Every row gives one point. The window is the flat piece filled in between its corners: a triangle in 3 columns, a solid with four corners in 4, and so on. A path goes straight from each point to the next, and from the last back to the first. List the points from which the path goes on through the window.

Window (3 x 3)
.00 -.15 .38

.43 .88 .43

-.39 -.30 .01
Path:
(1): -.03 .51 .76
(2): .54 .45 .00
(3): .53 -.14 -.03
(4): -.27 -.07 .57
(5): -.82 -.12 .24
(6): .26 -.05 -.35
(7): .64 .62 .04
(8): .05 .89 .57
(9): -.67 -.17 .10
(10): .05 -.24 .04
(11): .17 .11 .01
(12): -.10 .11 .79
Through the window after points: 1, 3, 9, 11

Window (4 x 4)
.10 -.24 .20 -.21

-.02 .26 -.94 .65

.22 .15 -.04 -.31

-.58 .10 .15 -.25
Path:
(1): .25 -.33 -.32 -.62
(2): .17 .21 .06 .24
(3): .01 .32 -.33 .22
(4): -.06 .11 -.56 .06
(5): -.46 -.10 -.32 .04
(6): .03 .37 .05 .41
(7): -.12 .13 -.22 .65
(8): -.08 -.17 -.56 .09
(9): -.04 -.29 -.05 -.24
(10): .07 .05 .06 .04
(11): -.11 -.03 .14 .21
(12): .00 -.32 -.47 -.40
Through the window after points: 9

Window (8 x 8)
-.44 .23 .27 -.40 -.10 -.01 -.30 -.44

-.03 -.11 -.02 .00 .51 .53 .40 .02

.39 .26 .15 -.11 .28 .50 -.17 .09

.75 -.22 .40 -.05 -.04 -.50 .12 .21

.26 -.08 -.27 -.18 .29 .54 -.94 -.02

-.29 .20 -.15 .58 .46 -.13 .15 -.12

-.35 -.11 -.22 .08 -.31 .03 .08 -.02

.19 .08 -.37 .12 .63 .02 -.27 .58
Path:
(1): .12 .25 -.35 -.04 .36 .09 .00 -.22
(2): .12 .51 -.70 -.17 .32 .21 -.24 -.10
(3): -.48 -.13 .28 .02 .14 .37 -.29 .07
(4): .26 -.25 .48 .17 -.02 .28 -.35 .21
(5): .24 .21 -.19 -.30 .11 -.16 .19 -.23
(6): .36 .30 -.44 -.18 .54 .40 .17 .03
(7): -.07 -.03 .10 .19 .29 .19 -.14 .06
(8): -.20 .02 .13 .57 .38 -.04 -.03 .31
Through the window after points: 6, 8

Window (9 x 9)
-.01 .14 .48 .15 .45 -.39 -.58 -.20 -.37

.07 .68 -.68 .05 .10 .01 .49 .33 .15

.08 -.39 -.36 -.11 .23 -.94 .12 -.27 .66

.01 .58 .05 .04 -.17 .15 .05 .71 .02

.30 -.39 -.08 .04 .33 -.15 -.54 .00 -.02

.18 -.15 .26 .33 .48 -.28 .07 .04 .01

.14 .11 -.52 -.17 -.40 .09 .57 -.07 .36

-.26 -.19 .05 .34 .15 -.19 -.32 .18 -.36

-.18 .24 -.41 -.43 .21 .01 .58 .24 .35
Path:
(1): .13 .07 .00 -.07 .26 -.27 .23 .11 -.04
(2): .27 -.17 -.15 -.10 .04 -.34 -.05 .13 -.34
(3): -.42 .09 -.08 .29 .19 -.01 -.04 .02 .32
(4): -.20 .11 -.01 .25 .10 -.11 -.06 -.09 .17
(5): .20 -.04 -.12 -.15 .08 -.33 .00 .10 -.15
(6): .20 -.07 .02 .08 .27 -.28 .02 .15 -.10
(7): -.26 -.11 -.20 .45 .37 -.03 -.27 -.19 .52
(8): -.02 .21 -.31 .15 .15 .25 .30 -.09 .63
(9): .34 .09 -.34 -.36 -.10 -.34 .23 .17 -.02
(10): .26 -.24 -.05 -.04 .34 -.59 -.07 .26 -.03
(11): -.21 .19 -.19 .16 .42 -.22 -.07 -.21 .38
(12): -.29 .12 -.27 .34 .31 .09 -.11 .06 .47
Through the window after points: 2, 4, 6, 12

Window (11 x 11)
-.21 -.29 .28 -.07 .51 .41 -.33 .15 .58 .09 .06

-.28 .32 -.17 .27 -.65 -.04 -.18 -.27 .18 -.20 -.26

-.45 .73 .05 .20 -.22 .41 .13 -.06 -.04 -.06 -.02

.12 -.04 .11 .06 .65 -.22 .01 -.50 .60 -.03 .22

-.22 .18 .17 .32 -.70 .14 .29 .36 -.34 -.17 .02

-.21 .35 -.14 -.23 -.25 .17 .24 -.05 .09 -.51 -.28

-.10 -.29 .27 .15 .84 .22 -.47 -.33 .15 -.32 .10

.65 -.02 -.40 -.35 .09 .02 -.64 -.14 -.33 .55 -.21

.20 -.44 -.13 -.35 -.12 .34 -.30 -.50 -.30 .50 .08

-.66 .44 -.21 -.05 -.35 -.09 -.02 .15 -.05 -.31 .24

-.11 -.47 -.29 .15 .94 .20 -.17 -.23 .28 .21 -.12
Path:
(1): -.17 .23 .31 -.31 -.15 -.13 -.19 -.20 -.16 .14 -.29
(2): -.27 .05 .02 -.19 .16 -.05 -.22 -.30 .14 -.05 -.37
(3): .14 .08 -.37 -.06 .06 .46 -.05 -.20 .19 -.18 .54
(4): -.04 .07 -.02 .08 .17 .29 -.21 -.06 .22 -.12 .17
(5): -.65 -.01 .47 -.06 .53 .18 -.16 -.24 -.07 .19 -.56
(6): -.27 -.25 .69 .09 .37 -.29 -.30 -.39 .13 .11 -.30
(7): -.10 -.05 -.05 .01 .42 .38 -.24 -.09 .20 -.27 .11
(8): -.01 .17 -.25 .21 -.18 .43 -.06 -.10 .17 -.23 .26
Through the window after points: 4, 6

Window (12 x 12)
.40 -.72 .02 .55 .04 -.91 -.17 -.13 .11 .25 .09 .25

-.06 .70 -.11 -.55 -.05 .36 -.09 -.08 -.30 .94 -.68 .11

-.08 -.17 .16 -.01 -.11 .63 -.13 -.58 -.33 .66 -.53 .12

-.09 -.17 .07 .21 -.23 -.61 .32 -.17 .33 -.29 -.08 .05

.05 .57 .47 -.80 -.66 .10 -.14 .33 -.02 -.26 .58 .43

-.06 -.31 -.27 .52 -.22 -.31 .13 .38 .08 .07 -.09 .54

-.16 -.42 -.51 .20 -.19 -.76 -.06 -.04 -.06 -.17 .71 .16

-.16 .60 .44 .16 .17 .37 -.26 -.19 -.20 .39 -.05 .04

.16 -.40 -.05 -.02 .14 -.45 .06 .30 -.31 -.40 .20 .05

.60 -.22 -.35 .46 -.20 -.37 .25 -.09 -.04 -.11 .34 .08

.05 -.09 .03 .31 -.56 -.39 -.20 .11 -.37 .07 -.01 -.18

.08 .37 -.13 -.11 -.11 .30 -.61 -.25 -.04 .12 -.53 .21
Path:
(1): .40 -.40 -.24 .30 -.09 -.20 -.05 .28 .30 -.07 .22 -.51
(2): .19 .19 -.09 .06 -.29 -.26 .09 -.29 -.34 -.01 .16 .64
(3): .01 .42 .13 -.10 -.08 -.30 .02 -.36 -.47 .06 -.35 .57
(4): -.03 -.10 -.11 .11 -.16 .14 -.13 .11 .01 .17 .08 -.04
(5): .10 -.25 -.09 .09 -.15 .11 -.32 .11 .38 .23 .02 -.11
(6): .06 .03 -.01 .31 -.26 -.63 .13 -.45 -.44 .22 -.03 .63
(7): .23 .17 .19 .13 -.28 -.49 .20 -.56 -.36 -.31 -.11 .45
(8): .01 -.28 -.31 .03 -.08 .08 -.09 .55 .37 .36 .21 -.24
(9): .03 -.25 .10 .18 -.17 .09 -.38 .13 .26 .27 .16 -.17
(10): .14 .46 .03 -.28 -.09 -.26 .04 -.37 -.47 -.02 -.18 .41
(11): .26 -.06 .29 .31 -.22 -.90 .26 -.20 -.54 -.30 -.20 .56
(12): .04 -.33 -.16 .25 -.19 -.33 -.19 .01 .16 .21 .15 -.06
Through the window after points: 1, 7, 11

Window (14 x 14)
.11 -.01 .01 .25 -.12 .05 -.16 -.20 -.23 .16 .06 -.34 .44 -.03

.41 .05 .38 .18 .03 -.07 -.05 -.25 .20 .03 -.05 .20 -.08 -.19

-.10 -.50 .32 .24 -.35 .16 -.48 -.02 .34 .28 -.17 -.24 -.37 .01

.27 -.29 .36 .14 .56 -.02 -.29 .39 .10 .33 .13 -.06 -.08 -.05

.31 -.05 -.46 -.27 .16 .02 .56 .27 .12 .26 -.16 -.14 .33 -.09

-.11 -.08 -.10 .09 .24 -.04 .33 .11 -.53 .30 -.56 -.07 .18 .29

-.30 .03 -.02 -.19 .29 -.38 .01 .29 .03 -.30 -.04 .04 -.13 -.18

.94 .25 .04 -.78 .24 -.39 -.25 -.01 .19 .17 -.07 -.04 .20 -.24

.07 .35 .33 .14 -.30 .18 -.26 .22 -.02 -.05 .23 .13 .38 .69

-.32 .24 .25 .12 .28 .66 -.18 .14 .02 -.23 -.45 .18 .25 -.07

.15 -.21 .10 -.09 .30 -.66 .17 -.10 -.07 -.13 .00 -.18 .64 .37

.00 .19 .47 -.11 .14 .12 .03 .52 -.06 .46 -.04 .41 .53 .08

.42 -.16 -.07 -.57 -.09 .06 .03 -.21 .06 -.20 .39 .10 .18 -.10

.59 .04 -.28 -.16 -.47 -.67 -.54 -.01 -.08 -.29 -.29 .52 .38 .34
Path:
(1): .47 -.33 .13 -.03 -.27 -.02 .15 .34 -.01 -.25 -.05 -.07 .45 -.02
(2): .19 -.26 .43 -.04 .13 -.06 .21 .54 -.34 -.27 -.53 -.10 .05 .16
(3): -.15 .23 -.47 .01 .09 -.16 -.13 -.34 -.05 .44 -.02 .19 .30 .13
(4): .17 .01 -.05 -.10 .20 -.16 -.12 .03 .10 .20 -.12 .06 .17 .06
(5): .38 .04 .13 -.11 -.13 -.17 .03 .23 -.15 -.03 -.31 -.09 .22 -.02
(6): .45 -.05 .25 -.16 .20 -.11 -.18 .23 -.04 .01 -.10 -.11 .15 -.11
(7): .26 -.05 .06 -.16 .28 -.08 -.12 .07 .11 .26 .07 .08 .10 .05
(8): .03 .08 .15 -.05 .30 -.11 -.30 -.08 .17 .15 .05 .14 .18 .07
(9): .62 -.16 .36 -.06 -.37 -.15 -.02 .26 -.27 -.19 -.18 -.09 .09 .11
(10): .39 -.30 .33 -.02 .05 .31 .14 .45 -.11 -.17 -.35 -.10 .20 -.06
(11): .05 -.02 -.04 -.07 .23 -.17 -.06 -.05 -.11 .27 .02 .04 .12 .13
(12): .00 .12 -.07 -.08 .27 -.55 -.21 -.24 -.12 .12 -.18 .10 .30 .36
Through the window after points: 2, 6, 10, 12

Window (14 x 14)
.19 .63 -.09 .09 -.16 .55 -.03 -.22 .27 -.02 .46 -.83 .01 .50

.36 .24 .05 -.18 -.61 -.34 .13 .09 .11 -.55 .08 .46 .27 -.08

-.05 .04 .13 .17 -.24 -.70 .48 .43 .06 .41 .16 -.40 -.16 .01

.01 -.25 .68 .14 .29 -.44 -.45 .45 .44 .08 -.02 -.33 .61 -.36

-.49 -.04 -.12 .01 -.94 -.09 -.08 .18 .60 -.03 .02 .24 .16 -.40

-.34 .40 .14 .49 -.42 .42 .02 .16 -.21 .52 -.27 .14 .42 -.44

-.01 .03 .41 -.15 -.16 -.01 .06 -.29 -.43 -.25 .34 .49 -.12 -.22

-.25 -.34 -.31 .24 -.29 .11 .15 -.10 .23 -.18 -.66 -.02 -.11 -.52

-.55 .78 .12 -.63 .16 .01 -.67 -.57 .72 .54 .32 .43 .69 .30

-.27 -.14 .04 -.55 .32 .18 .61 -.07 -.18 -.33 .15 .21 .34 -.47

-.61 .66 -.24 .51 .10 .20 .07 -.51 .15 .12 .19 -.33 .16 -.30

.29 .10 .55 .14 -.35 .41 .01 -.37 .06 -.51 .27 -.23 .66 .85

-.38 .00 -.62 -.07 -.22 .17 -.49 -.18 .36 -.16 .21 .31 .38 .28

-.54 .67 .42 .14 .56 .08 -.10 .06 -.09 -.11 .17 -.34 -.14 .40
Path:
(1): -.17 .15 .07 -.16 -.59 .48 -.29 -.33 -.44 -.16 -.30 -.51 .27 .00
(2): -.30 .09 -.12 .11 .19 -.18 .26 .07 .61 .05 .09 .26 .20 -.21
(3): -.30 -.04 .01 .64 .02 .41 .10 .15 .31 -.39 .23 .86 -.36 .20
(4): .29 .27 .26 -.39 -.51 -.36 -.02 -.14 .04 -.18 .01 -.39 .71 -.05
(5): -.18 .02 -.14 -.48 -.76 -.25 .13 .01 -.27 .00 .04 -.21 .22 -.32
(6): -.08 .10 .25 .13 .14 .16 .02 -.10 .25 -.28 .21 .31 .26 .06
(7): .03 .38 -.13 .54 .30 .08 .24 -.24 .10 .37 .34 .66 .20 -.23
(8): -.48 -.04 .02 -.29 -.68 -.08 -.30 .26 .13 -.14 -.15 -.55 .24 .16
(9): -.29 .42 .03 -.11 -.10 -.03 -.14 -.03 -.08 -.37 .07 -.42 .43 .12
(10): .08 -.17 .38 .15 .26 .19 .34 -.15 .23 .31 .11 .43 .01 -.18
(11): -.05 .26 .22 .28 .00 .19 .07 .09 .47 -.11 .26 .25 .31 .22
(12): -.27 .17 .08 -.23 -.03 -.01 -.21 -.26 -.14 .13 -.06 -.25 .40 -.13
Through the window after points: 3, 5, 7
